Each row of a before or after table is a point. One or more steps were done to the points. Then noise was added and the rows were shuffled. The steps act on columns, c1 being the first. What was done? A step turns or swaps two columns, mirrors them in a line or flattens them onto one, adds a multiple of one to another, or multiplies or shifts one. Angles are multiples of 10 degrees, from the lower column toward the higher: turns from -170 to 170, lines from 10 to 170 but not 90. Use the fewest steps. Two steps may share a column if one is a turn and the other turns, adds or multiplies; they go together, in the order done. Otherwise the lowest column goes first.

Before (8 x 3):
[[ 10 -49   5]
 [ 10  28 -13]
 [ 14  31   9]
 [-33  26  10]
 [ -1 -35  -5]
 [ -7   0  20]
 [  0  -3  60]
 [ 33 -36 -10]]
After (8 x 3):
[[ 48 -13  -6]
 [-22 -27   0]
 [ 43  16 -20]
 [-18   1 -59]
 [-41  15   4]
 [ 28  17  -4]
 [-13 -22  18]
 [ -9   7 -18]]
Steps: turn c1 and c2 by -120 degrees; turn c1 and c3 by 160 degrees

Before, 10 rows:
[[-40   0  16  14]
 [ -1  23  24 -27]
 [  2 -21 -32 -38]
 [-10 -13 -12 -11]
 [ -3  27 -34  23]
 [-38  -4   5   3]
 [-27   4 -15 -28]
 [  4   4 -12 -14]
 [-47  20  60 -26]
 [-23  11  10  -6]]
After, 10 rows:
[[ 17 -12  -1  -2]
 [ 21  11  -3  11]
 [  8   8 -13 -15]
 [-12  27 -51  19]
 [ 23 -19 -22 -28]
 [ 27  -1   7  26]
 [ 15  26   6 -18]
 [ 39   5 -19  -2]
 [ 52  17  44  11]
 [ 23  -1  22  36]]
Steps: mirror c1 and c4 in the line at 110 degrees; add -0.7 times c2 to c3

Before, 11 rows:
[[  1  -6 -19  -9   2  -2  19   9]
 [ 11 -30 -10  -2 -10  -8 -24 -28]
 [ 10   3  -2  -2 -14   7   9 -15]
 [ -6   3   4 -16  -3  -9   7  -3]
 [-11 -12 -13   8   5  26  23  -7]
 [ -6   6 -13   4   2  -1  13 -16]
 [-15  -6  -9  17 -19  10  15  -5]
 [  2  -4  -1   7  21 -15  -8  -6]
 [-13  17  -4  -1   8  10 -13  -2]
 [ 32 -20  -8   5  -3 -10 -40 -14]
 [  0   3   9   0   4   8   5   4]]
After (11 x 8):
[[ -2 -11 -18  16   2  -2   3  10]
 [-10 -24 -14  13  -5  27 -15  -6]
 [ -6  14 -13   8  -2  -1  -8 -14]
 [ 18   6  -2   6  -2   5  -1 -15]
 [ 15 -60 -10 -15   2  -9   9 -27]
 [ -2   4  10   3   3   7  -1   3]
 [ -2   7   4   9  -7  -9  12  -3]
 [  4 -11  -9   6 -23   9 -21  -5]
 [-17  -8   0  -8  16 -14  -3  -5]
 [-15  34  -5  -7  -4  11   6  -1]
 [ 23 -39  -8 -27  23 -10   9 -13]]
Steps: turn c1 and c5 by 50 degrees; multiply c2 by 2; turn c4 and c7 by -110 degrees; multiply c4 by 0.7

Before (14 x 11):
[[-16 -23  -4  -3  20 -11   6  -2  -5  24  -7]
 [ 35   5   6 -23  30 -18   0   4  35  10  23]
 [ 16  -6   8 -17  34  13 -17 -20  20 -17 -12]
 [ -9 -35  15  18  12 -10 -24  19 -18 -12  25]
 [  4   1 -20  10 -21 -20   2 -15  25  10   9]
 [ 14 -41  16 -22   5  -3  11  16  39 -30   1]
 [ 14 -26  30  12 -23 -21 -26  -7  27  24  10]
 [ -4   8 -17 -16  -4 -10  34 -12  18  28 -24]
 [ 15 -23  27   7  -4  22  31  15   8 -30 -16]
 [-17 -12   8   2  -5 -20 -17  25   0 -11 -23]
 [-18  11  10 -11 -14 -26  30 -12  44   7  12]
 [-18  18   8 -36  12 -13  10 -27  17  16 -21]
 [ 14 -29  20 -32  13   7 -10   9 -14 -28  17]
 [-14   3   0   6 -24   0 -26   5  38  23  22]]
After (14 x 11):
[[ 15 -41 -12 -18   6  -2  12  35  60  12   1]
 [-16 -24  -6  -1  19  -9   6 -24   7  -7   2]
 [ 16  -6  19 -21  32  15 -17   8  23  18  -3]
 [-18 -12 -23  -2  -5 -15 -16  18   8  -1   4]
 [-19  11   3  -2 -12 -27  29 -11  39  13   7]
 [ -9 -36 -20  12  13 -13 -24  17   0   6   3]
 [ 14 -23 -18  16  -5  24  32  34  20  23  -5]
 [  3   0  19  12 -21 -21   1 -14  25 -11   3]
 [ 14 -28 -10 -34  11   3 -10  29  -1  17  -2]
 [ -5   9  11  -5  -4  -5  33 -29  14 -13   1]
 [ 36   4  -7 -23  29 -22  -1  -8  32   3   4]
 [-17  18  10 -32  14  -9   9 -24   5  17   0]
 [-15   3 -13  -1 -25  -2 -26 -21  36  -6   2]
 [ 15 -26 -15   4 -24 -22 -26 -24  39  26   3]]
Steps: add -0.5 times c2 to c9; turn c8 and c10 by 70 degrees; turn c3 and c10 by 120 degrees; add 0.3 times c7 to c4; flatten c6 and c11 onto the line at 170 degrees

Before:
[[-25 -16  -2   6  19  18  -6  14  -5  -9  19  14  -4 -29]
 [-40  29   1 -18  11 -14 -15  -2  -4 -17 -19  26  30  -3]
 [ -6 -10  21  -2   2  32   3 -13 -22   8 -12  36   5   3]
 [ -1  21   1   3   1  -3  28 -25  36 -19 -17 -30 -12 -33]
 [ 28  19 -26  29  -2  -6  16 -15   1  11 -31 -35 -12 -15]
 [  2  19  -7  42  16 -28  50 -27  15  -1 -16 -21   1 -28]
 [  5   9  10 -13  10  -1 -14  -9 -11 -14  25  33   8   6]
 [ 14   2  18 -28   1   4   4   1 -30  24  -4   9  39  -8]
 [  6   3  15   8 -27   8 -12 -23 -20  15  -4  -5  56   9]
 [ 19  30   4  36  12  -8   8 -23  22   5 -24 -10   0 -52]
 [  9  28 -22  23  14  11  27 -35  23  33  -4 -23  -2 -25]
 [  0 -31  10 -19  14   2 -24 -30 -22  16  -4  17  23  -1]]
After, 12 rows:
[[ -1  -6  11   6 -24  10 -13 -15 -21  16 -12 -19  59   7]
 [  5  29  -1   7  11  16  -7   2  -5  -9  24  22 -19 -29]
 [ -9 -12  16 -28   2   4   7  -5 -30  25  -3  10  44  -6]
 [ 48  12  -4 -19  18 -15 -15 -18  -5 -15 -16  18  24  -3]
 [-24  21   0 -18  15   2 -24 -34 -22  15   2  -8  14  -1]
 [ -5 -32 -23  30   9  -6  15  11   0  10 -32 -35   6 -15]
 [ -4  13  10  -2   5  32   2 -34 -22   8 -10  19  -2   2]
 [  9 -34   2  36  21  -9   8 -11  21   5 -19 -23  17 -52]
 [ 16 -13  -1   3   6  -2  28   1  37 -18 -15 -39  -5 -33]
 [ 13 -16 -11  41  19 -28  50  -8  14  -2 -10 -34   7 -28]
 [  5  -8   0 -14   1  -3 -14 -28 -12 -13  27  19  13   7]
 [ 16 -25 -27  22  15  12  26 -11  22  34   1 -41  11 -23]]
Steps: turn c1 and c2 by -130 degrees; add -0.5 times c2 to c13; turn c8 and c12 by 40 degrees; add 0.3 times c8 to c3; turn c5 and c11 by 20 degrees

Before (9 x 20):
[[-15  29  15   8 -35  -8  36 -16  60  -3  -6  12 -16 -36  23   7  30   5
   14 -20]
 [ -8 -19  10  -6  21   9  10  21  -1  -1  -5   9 -13  18  -7  -5  -4  22
    5  -9]
 [ 30  16 -10 -27 -13 -19  15  -4 -20   9 -41 -33  21  19  22 -24  24  -7
  -26  -2]
 [  2 -32   3   8  -4 -20  -8   8   8   7   5   0  13  -2 -16  -1  -1  -4
    5 -11]
 [  6 -22  -9 -10   1 -28 -14   2 -11   7  -6  -4  10 -15 -12 -13 -28  13
   -1  10]
 [ 13  -4 -25  -4   4  -9   0   6  -6 -16  -4  -1   8  -2  -6 -13   3  11
   10   3]
 [-11 -23  -4 -11   3  -6  24  17 -22 -13  -3  14   9  -9 -12   0  -3  11
    3  -9]
 [  9 -28   6  -9  -1   2 -13  20 -14 -21 -23   1  -9   5  -4  13  -4  16
    0 -10]
 [ 33  26  -4 -29   5  -3  10 -11 -15  -6 -10   6  25  21  -9 -32  11   4
  -46   7]]
After (9 x 20):
[[ 20  25  -3 -35   7  -2 -28  -2 -15  -7   1 -13  -8  20   5 -32  12  -9
  -47   8]
 [  2 -19  10   1  20   9  -5   1  -3  -2  -5  -8  18  18  19  -4  -3 -10
    6  -7]
 [  7  -5 -26  -9   5 -10  -5   0  -4 -14   2  -3  -6  -2   9 -14   3  -7
    9   3]
 [ 19  17 -11 -33 -13 -22 -34   0 -19   8  54 -11   0  22  -1 -26  23  24
  -25  -3]
 [ -7  29  16  12 -36  -8 -35  -2  61  -2  -7 -13  51 -38   7   8  30  19
   12 -20]
 [  4 -22 -12 -11   0 -29  11   0 -11   7   9   1 -22 -16  13 -12 -27 -14
    0   9]
 [ -1 -32   4   5  -3 -19   1   0   7   9  -2   6 -18   0  -7  -2  -1 -15
    5 -11]
 [  7 -27   6  -9  -1   2  20   0 -17 -22  13 -17  -7   6  13  14  -5  -7
    0 -11]
 [  3 -22  -4  -3   3  -6 -36  -1 -22 -13 -11 -11  18  -9   8   1  -5 -14
    4 -11]]
Steps: flatten c1 and c4 onto the line at 120 degrees; multiply c7 by 1.6; turn c7 and c13 by 140 degrees; multiply c8 by 0; turn c11 and c12 by 130 degrees; mirror c15 and c18 in the line at 40 degrees

Before (9 x 32):
[[ -6  -3 -29 -26 -46  35   2  -3 -23  33 -22  30  12   5  14  18 -15 -12
  -12   5  -7  14   4  29  26  30   3  18 -23  -9  -9  -1]
 [-13  -7 -16   4 -21   0  25   9  26  -9  31  31  -4   6  27   5  10   7
   -6   2   5  20 -26  21   0   8   7 -12  -6  -3   4  -9]
 [-13 -17   2  29 -14  10  -9   0  51  12 -22 -26   3   2  -1  20  20 -14
  -13  10  13 -17 -31  -4 -34  27 -10 -36  24  14  48  23]
 [  6 -47   5 -27 -15  -8  -4  26  -8  -8  -9  -8   1 -47  16  -3  47 -18
    6 -14  34  11 -33 -13   1 -21  13  20   7  -8   0  -5]
 [ 24 -10 -20   2  -2 -19  -6 -12  24  21  11 -22  19 -33 -10 -29  22  -4
  -11  13  32 -16  -1   2  19  -1   0 -26  15   9 -15 -21]
 [ 27 -11  -5  14  27 -15   3 -10  13  16   1  -1  -9 -43   7 -27   9 -34
  -24   5  -7 -17   8 -39   4  19   8 -33   6  -8  -1  12]
 [-31  15 -19   0  -3   3  -3  19 -14  -6   0  14  19  24   0   0  -7  18
   15 -35 -30  14  20   8 -14  18 -11   4 -30  22   7 -13]
 [ 18 -11   2  15   4   1  -9   0  -3  38  25  34 -19   2 -13   3  16  15
  -29   8  43  19  44  -8  11 -45  18 -17  -9 -11  -2  20]
 [ 13  -5  -8  17   2  -3  -8  -6  18  -8  24 -19 -33 -41  34 -15  21   6
    0 -47  18  -3 -54  -3  -9   4 -13  -1  -6   4  15   6]]
After, 9 rows:
[[-25  -9 -16  -2 -19   0  26  14  24  -7  33  31  -4   8  28 -15  10   1
   -8   0   6  21 -28  20  -3   8   8 -15  -7  -3   6  -7]
 [-26  16 -21  -2  -5  -2  -2  18 -17  -5   2  15  19  24   0  -1  -8  17
   14 -33 -29  15  19   7 -14  18  -8 -10 -31  23   4 -13]
 [ 24 -48   6 -11 -15  -8  -5  23 -12  -9  -6  -9   0 -48  18 -41  47  -1
    6 -14  34  11 -35 -14   1 -21  12  29   9  -8   0  -5]
 [  3 -10   2   4   3   5 -12   1  -4  37  24  35 -20   3 -14  20  17   1
  -30  10  43  17  44  -7  13 -46  16 -22  -8 -11  -4  21]
 [-49 -17   1  -4 -13   2  -9   9  51  12 -23 -26   3   2   0  21  21 -35
  -12  12  12 -19 -32  -3 -34  28  -7 -19  22  16  48  21]
 [ 11  -6  -8  23   0  -6  -9  -3  20  -6  26 -17 -35 -43  35   9  19   4
    1 -47  18  -2 -53  -2  -7   1 -14  -3  -7   6  17   7]
 [ -3 -10 -20  26  -2 -12  -5  -9  24  20  12 -18  19 -34  -9 -13  20 -20
  -11  11  32 -17  -2   4  20  -3   4 -14  16   9 -15 -21]
 [ 12  -2 -29 -28 -47  43   2  -7 -23  32 -22  31  13   5  15 -59 -15   3
  -11   6  -8  15   6  29  24  30   5  20 -22 -10  -9   0]
 [ -5 -10  -5  31  29 -14   1  -9  16  15   2  -2  -8 -42   9  26  11 -46
  -24   5  -8 -18   8 -41   5  19   6  -5   6  -9   0  10]]
Steps: add 1 times c28 to c1; turn c18 and c28 by -40 degrees; turn c4 and c16 by 60 degrees; add 1 times c5 to c16; add 0.3 times c25 to c6; turn c8 and c9 by -10 degrees
